Rows are points. Examples show where two turns around zero, p and q, send a point. Write where each new point lands after one turn and then the other. Backwards means that the second turn is done in reverse. Each puzzle has new turns, and all numbers are rounded.

Turn p:
[-18  28  -2] => [-28   9 -15]
[-23   7 -11] => [-16 -11 -18]
[ 19 -34  24] => [ 23 -11  38]
[ 22  -2 -11] => [21 12 -4]
Turn q:
[ 16 -18 -23] => [-12 -24 -19]
[14 10 21] => [23 12 -7]
[-20 -24 -15] => [-18 -23  18]
[-11  32  17] => [ 7 36  9]
Where do these land?
q, then p: [ 0  9 33] => [ 8 31 12]
q, then p backwards: [34 35 -3] => [ 13  31 -36]
q, then p: [-6 12  1] => [-11   8  -2]
q, then p: [ -6  -2 -13] => [ -8 -12  -1]
q, then p: [-10 -48 -11] => [ 16 -39  27]
p, then q: [-11  -6  -7] => [ -6 -13   1]

Turn p:
[-27 -14  13] => [ 8 -5 32]
[ 32 -13 -13] => [ -2 -22 -30]
[-38 -14  17] => [ 8 -2 43]
[ 35  24 -38] => [-31   7 -47]
[-2 17 22] => [17 22  2]
Turn q:
[ -9 -48 -11] => [  7 -15 -47]
[4 2 9] => [-4 -7  6]
[ 6  8 29] => [-17 -17  19]
[  8 -40 -37] => [ 37  -3 -41]
[ 8 43 11] => [-8 12 43]
[-17  36  -1] => [-16  30  21]
Where do these land?
p, then q: [17  3 16] => [22  0  7]
p, then q: [ 4 41 28] => [14 19 44]
p, then q: [-22 -13 -44] => [-40   5 -31]
p, then q: [ 18 -29 -26] => [  5  -3 -43]
q, then p backwards: [-18  -3  25] => [ -4  -2 -31]

Turn p:
[ 45 -37 -20  21] => [ 31 -54  -3 -20]
[  6  25 -13   1] => [  8  18 -14 -16]
[-34  31  14   3] => [-17  37 -14  22]
[-28  -2  14 -48] => [-36  22  39   2]
[46  0 12 22] => [ 50 -14  -1   0]
[-34 -18  -7   1] => [-35 -11  -6  11]
Turn q:
[-33  25 -34  15] => [  9  -4 -52 -18]
[ 33  22 -46 -34] => [ 62   1  11 -31]
[ 18 -16  22  18] => [-9  2 15 33]
[-7  3 34 -5] => [-28  18  12   0]
[-11 -34  24   6] => [-34 -18  14  16]
Where do these land?
p, then q: [-18 -11  -7  46] => [ 18 -39 -24  13]
p, then q: [ 28 -48 -18  26] => [ -1 -51  35  17]
q, then p: [ -5  -4  15 -20] => [-11  14  14  13]
p, then q backwards: [ 13  28  39 -37] => [ 47  22  28 -19]
q, then p: [-28 -27 -24  24] => [-24 -44  -9 -10]
p, then q: [  8  34   8 -38] => [ -1  48   7 -19]
q, then p backwards: [  3  28 -14  -2] => [15 26 -6  7]

Turn p:
[-7 16  4 30] => [ 12  10 -10  30]
[ -7  -2  47 -33] => [-26 -13  50   4]
[-10  -2 -27  -2] => [ -8   8 -24 -11]
[  4  -1 -13 -22] => [ -8   6   1 -24]
[ 5  7 -2 19] => [15  5 -7 12]
[ 22  -7   7 -12] => [ 11  -8  17 -16]
[ -8 -11 -15  20] => [  4  -8 -26   6]
Turn q:
[-18  12  10  23] => [-5  7  4 32]
[15 24 -5 -4] => [ -4  -9 -27   1]
[  4 -12  18 -15] => [ 14  18   1 -14]
[ 27 -22 -24   6] => [ 14 -34  10 -19]
[-22 -19   9 -16] => [ -6  24  20 -12]
[ 15  22  -6 -21] => [ -8  -3 -30 -14]
[-21  -5  -2  26] => [-6 -2 22 25]
Where do these land?
p, then q: [-17  -3 -16  -5] => [-23  -2   6  -2]
q, then p: [-14  12  48  33] => [47 21 -9 31]
p, then q: [ -2 -16   3  11] => [ 6 -9 15 -6]
p, then q: [ 11  23 -26 -10] => [-17   0 -33  -6]
q, then p backwards: [  4  -3  14 -14] => [  9  10 -15  -1]
q, then p: [  7 -17   1   4] => [ 7 -8 15 -5]
q, then p backwards: [ 10   4 -24 -20] => [ -4 -23 -15 -17]

Turn p:
[ -7   9 -16 -22   3   9] => [ -8  -2  -2 -11  11  25]
[ 22  -1  23   8  25 -17] => [ 33 -12 -10  -9 -11 -22]
[-17  -6  -4  10  26  -4] => [20 15 -3  0 23 -4]
[-21   2  -8  16 -18  -4] => [-21  21   6   7   7 -10]
[-10  -3 -21  16  -2  25] => [-4 23 -3 23  5 18]
[ 26 -11  12 -26 -18 -16] => [-11 -43   2  -6 -12  -8]
[24 14 -5 -3 -4  8] => [ -3  -6 -15  -2 -21  12]
[-17  -5  19   2 -12  -1] => [ -4   4  26   0   0 -12]
Turn q:
[-15  14   0  -6   5  11] => [-13  -9  -3   3  18  -4]
[  0 -33   5   3 -14 -19] => [ 15  -1   6   2 -35 -14]
[ -7  17   8   7 -13  -2] => [-5  8 17  2 12 -9]
[-14  19   3  -4  -5  26] => [-20 -14  10  -5  23   1]
[ 20 -26  14  -5 -10 -14] => [ 29   0   6 -12 -24  -3]
[  6   2 -10  -8  -9 -10] => [ -2  12  -5 -12  -5  -7]
[-10  11  -4  -4  48  -9] => [  7  -1 -37  27  22   5]
[  4  -7  -9  11 -18  37] => [-23 -16  21 -13  -9  22]
[ 16   3  -7   6  16 -20] => [ 14  21 -15   7  -2   8]
Where do these land?
p, then q: [-12 -10 -17  -2 -13   5] => [-8 -9  1 23  8  3]
p, then q backwards: [  1  19  11 -11 -43 -10] => [-16 -11 -25   0 -36  16]
q, then p: [ -9  -2   5   7 -14 -23] => [ -8   2  -4 -13 -12 -22]
p, then q backwards: [  4 -26   1 -24  12   0] => [-4 -1 26 -4 14 22]
p, then q: [15  6 -5 15  5  6] => [-14  15   5  -8  -5   7]
q, then p backwards: [-3 10 16 13  3 31] => [-12 -21  -3 -28  -4  12]
p, then q: [  7 -19  -6 -18  31  -8] => [ 14  -7 -23  -3 -16  27]
q, then p backwards: [-10  -3   8  29   1   3] => [ -4 -18   5   4 -13  21]
q, then p backwards: [  7  25 -13  -8  17  -4] => [-12   6 -29   5  12  -6]
